Each row is a point. Each table stands for the endless flat space through its points: a line for two points, a plane for three, and so on. The two share one point or none. Which?
(in the rows, 128 means zero)

First, 2 rows:
[[104 134 144]
 [114 142 146]]
Second:
[[122 162 161]
 [124 154 155]]
They share: no point

First (4 x 6):
[[104 138 134  73 190 113]
 [ 99 154 165 110 134  95]
 [126 118 102  65 206 119]
 [101 158 117  78 190 121]]
Second:
[[113 163 157  95 151  88]
 [101 136 106  95 157  79]
 [109 149 131  97 154  91]]
They share: [113 148 130 101 154 106]

First:
[[120 153 175 145 189 177 119 143 172]
 [110 129 131 143 176 149  99 150 152]
 [136 118  73 167 127 129 137 195 124]
 [128 151 163 151 176 175 131 156 166]
 [132 102 113 147 127 149 137 215 136]]
Second (3 x 9):
[[110 135 122 165 155 128 120 170 156]
 [112 124 132 174 168 115 119 146 171]
 [174 131 106 141 211 144 148 146 144]]
They share: no point

First:
[[ 71 138 170 133 186 113 136 109 103 156  96 115 112  86]
 [117 157 177 101 152 174 133 130  49 202 150 111 178  88]
 [ 89 150 158  97 156  98 142 103 130 102 102 121  85  92]
 [136 127 117 136 144 146  84 164  98 142  74 138 119 151]]
Second:
[[114 162 161  94 152 132 134 125  84 142 122 124 136  89]
 [ 90 126 169 110 144 152 134 105 112 166 130 100 112 113]]
They share: [108 153 163  98 150 137 134 120  91 148 124 118 130  95]

First:
[[135 100 155 166 121 167 133 154 109  79  90 137 101 127  82  77 129 136
  141 115]
 [140 109 150 162 119 157 133 146 114  79  97 138 109 120  89  68 131 126
  143 107]
 [ 81 106 125 118 127 137 157 124  97 133 102 113 107  91 124 113 165 148
  183  85]]
Second (3 x 20):
[[113  93 141 126 113 153 158 151 101 105 105 119 106 100  98  90 140 137
  160  96]
 [111  97 142 133 117 149 149 141 100 108  99 121 103 103  97  91 143 143
  164  97]
 [116  89 145 124 113 161 158 160  95  96 107 120 105 104  90  93 140 126
  156 100]]
They share: no point

First (4 x 24):
[[108 113 115  87 147  93 183  98 112 116 130 165 138 171 109 182 136 124
  211 153 136 178 181 132]
 [122 108 115  82 139 123 189 118 130 105 125 169 156 159  61 186 105  97
  184 167 135 199 161 159]
 [112  80  99  97 113 137 142 124  98  80 144 126  99 145  59 144 122 120
  171 131 110 160 163 126]
 [122  83 115 106 113 175 142 148 108  71 149 140  99 141  31 136  97  95
  126 153 123 171 131 147]]
Second, 5 rows:
[[ 73 117 118 118 110 143 119 133 109  94 140 171 111 179  64 128  94 116
  165 165 120 142 172 114]
 [126  84 138 108 125 154 190 103 103  92 145 141 107 148  72 179 129 109
  151 147 125 151 136 137]
 [ 71 119 125 127 104 152 125 137 118  88 145 167 112 181  57 136  86 110
  156 168 114 133 175 110]
 [136  76 149 126 133  78 201 125  93  97 186 114  94 161 140 196 137 138
  160 128 187 156 123 142]
 [126  82 125 106 143  47 164 127  73 116 174 132  90 167 159 160 149 154
  187 125 204 174 125 144]]
They share: no point

First, 6 rows:
[[117 127 139 137 143 100 110 141 157 173 137  98  96 101  91 147 151 110
  127  80 150 116  96 177]
 [127 156 119 137 151 117 120 108 111 137 151  90 117 109 144 147 152 118
  117 120 139  68  66 175]
 [142 184 131 128 151 124 145 121  49 143 135 104 109 152 183 113 163 148
  148 172 123  60  78 180]
 [168 155 147 144 165 129 165 172 111 181 105 136  62 148 122 127 146 168
  150 120  98 140 126 180]
 [182 138 145 178 171 132 189 181 177 165 136 124  76 138  87 153 124 163
  138  86 101 154 155 150]
 [146 144 133 174  93 130 151 169  85 173 153  70 139 170 137 125 111 158
  158 140 141  68 142 126]]
Second:
[[166 141 162 132 119 135 134 169 109 129 122  88  90 133 152 139 139 141
  148 154 112 113 102 179]
 [143 137 135 163 150 125 150 143 114 158 135  84 112 136 143 133 125 153
  140 119  98 104 113 168]
 [150 135 150 152 137 131 146 155 115 143 126  80 104 135 152 133 125 147
  144 136  96 113 112 175]]
They share: no point

First:
[[107 169 134 164 221 111  73 196 163 111 172 183  34  85 145 170  77  87
   95 114 148 109 199 117]
 [175 118 173 164 168 104 131 180 127 111 139 186 125 110  92 109  98 121
   82 113  97  73 158 113]
 [213  86 172 101 126 147 163 113 147 145 123 141 170 111 104 113  99 103
   83 134 127  97 139  99]
 [151  93 149 133 151 114 111 163 147 158 130 161 102 120 120 158 109 107
  118 161 159 117 168  84]
 [180  87 177  87 125 153 147 110 148 156 135 148 158 121 100 118  87 101
   82 142 139 122 148  90]]
Second (6 x 24):
[[ 99 138 154 189 149 133 164 140 122 138 134 154 116 116 133 150 111  83
   69 144 182 117 148  76]
 [121 147 162 137 157  98 115 113 174 122 161 176 150 108 115 131 117 101
  127 109 164 104 132 119]
 [181  85 128  99 146 106 135 182 127 172 112 181 105  91 103 163  97  83
   96 141 117  91 177 104]
 [168  87 185 128 169 104  64 153 199 122 146 133  85 124 109  76  43 149
   83 135 165 148 161  84]
 [156  88 149 132 143 127 141 170 125 152 119 167  95  98 105 155  85  91
   69 156 139 105 179  87]
 [160 120 153  96 163  71  81 134 197 136 151 175 135 102 105 111  93 115
  137 100 147 109 139 127]]
They share: [160 106 159 130 156 123 121 155 146 142 138 164 114 113 113 139  97 105
  98 140 140 108 164  96]
